Rows are points. Each copy is the shape, with its points in the same order, stretched, turned, moved and blurred by noise. Is it also mirrored, or only turned?
(in the rows, 128 means zero)

Shape (5 x 2)
[[104 136]
 [121 149]
 [ 92 111]
 [155 151]
 [ 83 100]]
Copy 1 (5 x 2)
[[112 143]
 [130 155]
 [107 109]
 [157 169]
 [100  93]]
Copy 1 is: only turned
Copy 2 (5 x 2)
[[ 98 122]
 [107 137]
 [ 90  94]
 [141 152]
 [ 88  82]]
Copy 2 is: only turned
Copy 3 (5 x 2)
[[109 135]
 [126 154]
 [100 106]
 [158 155]
 [ 93  92]]
Copy 3 is: only turned

Shape (6 x 3)
[[ 96 174  97]
 [121 167 159]
 [112 101 120]
 [140 102 132]
 [165  97 115]
 [ 96 116 143]]
Copy 1 (6 x 3)
[[106 179 109]
 [132 166 170]
 [117 102 125]
 [145 101 137]
 [168  94 118]
 [103 117 151]]
Copy 1 is: only turned
Copy 2 (6 x 3)
[[115 181  91]
 [118 177 155]
 [121 103 110]
 [143 104 134]
 [173  98 126]
 [100 121 128]]
Copy 2 is: only turned

Shape (10 x 4)
[[115 146 105 143]
 [188  84 178 111]
 [107 129 103 129]
 [107 119  96 155]
 [134 145 181 105]
 [135 113 140 103]
 [138 108 122 124]
 [ 94 168 182 121]
 [121 164 153 134]
 [167 121 135 111]]
Copy 1 (10 x 4)
[[135 167 102 124]
 [100  59 146 158]
 [142 152 105 108]
 [164 153 106 127]
 [ 78 129 160 117]
 [115 109 125 109]
 [132 116 112 128]
 [ 88 173 176 101]
 [ 94 164 143 127]
 [100 102 111 140]]
Copy 1 is: mirrored
Copy 2 (10 x 4)
[[129 145  88 161]
 [171  78 161 106]
 [120 129  81 148]
 [120 118  82 176]
 [125 146 151 102]
 [134 111 111 110]
 [141 106 102 137]
 [ 89 174 147 116]
 [123 166 130 138]
 [168 116 116 118]]
Copy 2 is: only turned

Shape (11 x 6)
[[136 159 152 148 145 111]
 [137  84 141 144 137 117]
 [124 155  88 101 147 170]
 [123 102 146 102 133 111]
 [128 131 160 176 125 146]
 [ 97 126 139 118 151 164]
 [119 153  90 122 117 150]
 [ 58 134 165 107  93 119]
 [100 142 115 163 166 127]
 [130 157 132 133 148 101]
 [122  77 139 166 100 159]]
Copy 1 (11 x 6)
[[123 159 127 157 163 105]
 [126  86 135 130 158 110]
 [140 155  89 136 138 191]
 [132 109 159 128 125 139]
 [ 84 144 114 137 171  99]
 [ 95 134 131 142 151 176]
 [133 146  79 131 126 147]
 [ 70 137 150 137  77 143]
 [109 126 107 192 164 127]
 [136 148 126 172 135 113]
 [ 70  88 111 102 158 118]]
Copy 1 is: mirrored
Copy 2 (11 x 6)
[[110 142 168 121 144 106]
 [ 92  78 147 130 131 119]
 [148 142  88 139 165 129]
 [114  85 134 134 144  79]
 [110 122 177 153 126 135]
 [124 116 130 175 167 116]
 [137 146  96 141 128 124]
 [124 123 141 195 120  46]
 [ 77 147 132 151 151 124]
 [102 144 145 116 150  97]
 [116  74 146 169  99 144]]
Copy 2 is: mirrored

Shape (13 x 8)
[[120 123 146 139 167 121 165 134]
 [127 115  66  73 118 116 162 117]
 [147 108  82 121 112 136 118  72]
 [132 191 145 135 116 147 154 154]
 [137 101 145 102 195 190  99 156]
 [145 161 132 140 192 111 103  89]
 [ 91 106 143 130 125 109 100 121]
 [122 128 118 135 142 151 100 146]
 [116 104  87 119 165 127 120 151]
 [130 108 129  97 114 123 144 138]
 [135 110 110 132 124 175 121 114]
 [132 141 146 102 111 118 101 120]
 [112 164 134  98 150 143 121  77]]
Copy 1 (13 x 8)
[[117 121 124 122 155 112 159 163]
 [ 84 113  79  69  80 147 140 124]
 [129 103 108 108  81 141 121  79]
 [139 199 125 117 122 141 121 178]
 [125  81 149  90 188 180  85 157]
 [149 133 109 102 169  78  95 115]
 [ 82 102 132 148 123 115 101 134]
 [122 123 111 135 138 152  85 141]
 [ 98  91  78 113 145 147 102 150]
 [ 94 108 128 102  94 141 131 158]
 [129 117 127 120 119 178 118 114]
 [110 130 142 114 108 110  84 144]
 [104 156 133  78 148 111 110  99]]
Copy 1 is: only turned
Copy 2 (13 x 8)
[[121 117 146 133 175 141 159 144]
 [141 134  46  88 121 170 167 122]
 [153  87  60 150 113 147 142  83]
 [150 179 171 127 137 116 145 103]
 [124 114 130 105 199 146  56 120]
 [124 118 147 201 153 193 124 108]
 [105  87 124 135  99 125 107 140]
 [129 131 114 146 140 120  90 122]
 [112 131  73 131 153 145 108 152]
 [150 107 109  91 124 139 138 134]
 [141 105  99 127 148 113 115  88]
 [149 112 136 127  91 157 113 115]
 [108 121 138 135 123 179 136  68]]
Copy 2 is: mirrored
Copy 3 (13 x 8)
[[161 116 128 162 130 148 175 121]
 [122 110  83 120 139  71 163 180]
 [114  93 111 149 137  60 118 125]
 [100 152 149 169 145 151 145 162]
 [168  89 112 107 182 179 122 131]
 [171 158 135 148 158 112 135  87]
 [122 116 125 104 103 132 148  98]
 [133 121 110 135 137 154 114 126]
 [155 117  67 120 135 137 145 134]
 [123 104 126 108 120 122 155 159]
 [114  80 123 150 143 123 115 130]
 [119 136 151 107 121 114 123 134]
 [117 142 143 128 186 110 150 103]]
Copy 3 is: mirrored

Shape (14 x 9)
[[ 99 136 114 136 148 126 110 137 143]
 [129 118 120 108 121 132 105 136 138]
 [115 135 102  97 128 163 125 133 120]
 [173 175 169 170 106  78 129  78 107]
 [142 121 144  96 122 130 124 153 131]
 [110 112 106  99 148 136  95 105 147]
 [126 125 135 144 112 136 142 112 155]
 [172 126 101 101 126 119 111 118 157]
 [148 126 123 119 147 159  76 128 150]
 [114 118 124 130 106 146  95 116 140]
 [175 147 169 122 142 102 126 103 145]
 [123  88 128 202  99  87 166 124  69]
 [100  84 121 156  84  74 131 125  96]
 [101  97 126 114 143 145 109  99 124]]
Copy 1 (14 x 9)
[[101 137 117 135 151 122 105 131 138]
 [130 130 123 108 122 133  94 122 138]
 [118 141 100 106 137 166 113 129 116]
 [164 178 183 163 113  77 140  83  89]
 [136 130 148  94 119 141 119 137 135]
 [115 137 107  99 153 132  82  95 142]
 [134 135 128 142 122 134 134  99 145]
 [173 152 107 102 132 115 105 110 149]
 [146 149 136 122 153 154  66 120 150]
 [117 131 121 134 114 143  84 103 133]
 [165 170 173 114 141 104 129  94 141]
 [131  63 146 173 111  84 157 113  78]
 [113  77 128 137  87  77 121 111  97]
 [107 114 127 107 149 145  96  85 123]]
Copy 1 is: only turned
Copy 2 (14 x 9)
[[ 99 123 108 137 159 125 107 147 129]
 [122 107 114 119 125 134 102 149 149]
 [117 146  89 121 130 160 119 144 145]
 [168 156 161 150 120  59 116  92  80]
 [141 125 136 114 122 130 108 156 163]
 [102 119  83 111 148 138  92 116 151]
 [120 110 134 135 127 128 141 115 128]
 [158 105  89  93 130 101 111 132 151]
 [149 112 108  95 161 151  86 135 123]
 [115 107 115 118 120 149 100 126 118]
 [165 136 160 111 149  86 117 113 139]
 [144 113 136 249  96 106 118 113 122]
 [105 101 126 204  81 102  89 121 138]
 [110 123 112 142 139 159  90  97 150]]
Copy 2 is: mirrored

Shape (14 x 11)
[[117 148 142 115 116 117 149 117 179 128 128]
 [134 162 114 185 116 118 154 176  98  50 139]
 [141 134 139 110 100  90 154  87 126 128 119]
 [132 119 122 113 151 110 150 118 153 136  97]
 [144 137 129  76 127 130 179 153 133 128 118]
 [124 146 148 174 145 129 152 141  83  73 108]
 [115 141 146 119 124  97 145 137 137 182 125]
 [142 124 123 173 145  94 125 167 104  73 128]
 [ 89  80 109 145 165 155 113 104 111 168 156]
 [166 154 127  95 130 129 118  98 142 162 117]
 [131  51 150 141 132 155 115  98 131 182 150]
 [107  72 104 119 124 140  93 102 105 155 127]
 [156 141  99 121 112 120 173 116 147 157  94]
 [119 123 135 113 110 138 123 129 148 161  90]]
Copy 1 (14 x 11)
[[118 130 128 110 131 113 172 131 149 121 147]
 [147 137  98 198 140 120 124 135 115  18 133]
 [146 134 131 109 105  89 153  84 119 125 122]
 [124 117 119 134 140 123 159 102 153 146 107]
 [167 132 116 114 118 166 143 122 146 123 116]
 [117 121 137 196 128 129 119 114 105  65 113]
 [141 140 131 144  86 107 149 138 154 160 142]
 [148 110 110 202 150  97 117 116 150  60 117]
 [103  59  94 179 125 112 123 104 133 196 166]
 [138 150 119 102 148 103 125 120 132 181 126]
 [135  35 124 144 137  94 143 125 111 205 149]
 [111  58  81 141 117  93 105 103 133 182 129]
 [143 152  90 131 125 115 170 119 116 153  95]
 [109 111 108 120 114 110 138 151 142 160 101]]
Copy 1 is: mirrored
Copy 2 (14 x 11)
[[125 125 130 133 108 117 152 108 164 122 105]
 [138 171 126 161 109 137 167 160  75  45 141]
 [155  85 134 136  98 123 130 128 108 120  96]
 [151 122 112 117 144 108 143 131 143 124 101]
 [140 122 127  90 104 130 145 178 139 116 112]
 [140 146 148 128 149 143 152 145  63  72 127]
 [109 107 141 138 129  99 142 152 131 161 129]
 [145 162 124 164 144 105 125 158  90  67 140]
 [115  97  81 110 165 126 130  98 119 128 183]
 [143 116 121 135 118 161 112 137 149 172 108]
 [157  87 122  98 148 125 124  84 139 149 202]
 [133 103  81 104 125 112  99 100 102 141 169]
 [164 126 108 126  99 126 170 145 130 160 105]
 [127 138 129 105 114 115 128 124 128 165 128]]
Copy 2 is: mirrored

Shape (17 x 12)
[[136 113 125 156  77 124 128 129 145 114 206 118]
 [125 117 122 156 138 140  82  95 160 128 104 133]
 [ 88 170 123 110 105 114 121 129 135 120 114 124]
 [ 84 126 142 111 145 126 129 135  64 102 114 143]
 [ 62 104 166 108 149 151 130 142 152 105 112 159]
 [ 93 119 138 112 154 135 137 132 158 118 113  61]
 [130 159 119  99  81 162 138 131 113 127 112 164]
 [126 116 117 108 141  97 134 143  91 127 156 118]
 [124 146 160 152 148 154 125 137 143 117 110 151]
 [ 71 114 112 157 160 150 136  91 126 111 118 153]
 [105 134 130 126  71  78 133 146 154 211 177 136]
 [119 160 117 104 146 157 103  98 150 140 128 111]
 [ 67 125 172 101 143 118 125  94 151 106 209 142]
 [139 133 115 103 141 143 115 147 130 107 105 136]
 [137 117 118 100 128 107 133 131  73 122 108 155]
 [135 133 131 137 134 108 135  55 118 109 146 130]
 [136 122 113 145 146 131 125 149 160 113 111 161]]
Copy 1 (17 x 12)
[[145 133 129 134 110 108 148 151 122 137 208 144]
 [102 136 117 148 152 151  66 120 150 142 135 136]
 [ 89 168 118 107  94 124 128 142 111 135 114 112]
 [ 84 119 159 101 111 157 110 149  61  93 106 121]
 [ 64 114 156 104 103 192 120 172 150 106 107 140]
 [ 95 148 151 114 144 164 141 138 156 127 123  57]
 [149 134 103  96  73 143 116 130  95 138 105 139]
 [121 117 146  87 144 113 143 136  89 103 140 110]
 [126 150 149 142 134 159  99 154 130 138 104 148]
 [ 61 125 125 167 128 186 123 121 116 105 122 150]
 [ 99  99 114  85 138  70 183 156 124 201 153 145]
 [115 171 107  97 144 176 113 108 125 145 134 115]
 [ 54 156 179  71 119 172 163 139 131 120 188 169]
 [139 138 118  98 123 149  98 141 124 100 111 114]
 [123 102 140  87 119 118 104 121  83  96 104 125]
 [105 153 164 133 135 130 115  70 119 116 155 142]
 [131 129 111 143 138 132 113 155 154 107 109 147]]
Copy 1 is: only turned
Copy 2 (17 x 12)
[[150 111 107 178 109 136 145 130 168 127 187 106]
 [146 109 110 139 155 134  67 114 155 142 106 153]
 [101 173 125 123 103 141 105 118 150 102 111 132]
 [116 116 151 113 106 115 119 131  92  64 123 166]
 [ 79  92 157 111 147 125 108 124 182  68 121 157]
 [ 91 119 110 134 169 137  97 134 138  69 102  81]
 [136 139 137 104  82 190 129 144 143 137 113 146]
 [136 128 108 107 127 106 141 133  94  94 156 120]
 [136 121 162 140 163 150 114 143 156 112 111 159]
 [113  97 107 142 159 153 101  95 137  75 124 194]
 [ 74 157 119 127 113 113 172  98 146 188 172  96]
 [135 142 125 107 153 176  67 107 138 117 122 110]
 [115 114 165 129 142 123 113  63 182  54 182 119]
 [147 131 114  92 135 142  98 161 140 108 114 135]
 [149 119 120  84 101 118 140 136  89 111 116 157]
 [179 114 114 136 128 145 123  68 124  96 116 138]
 [144 125 101 114 161 133 123 153 171 120 119 165]]
Copy 2 is: only turned
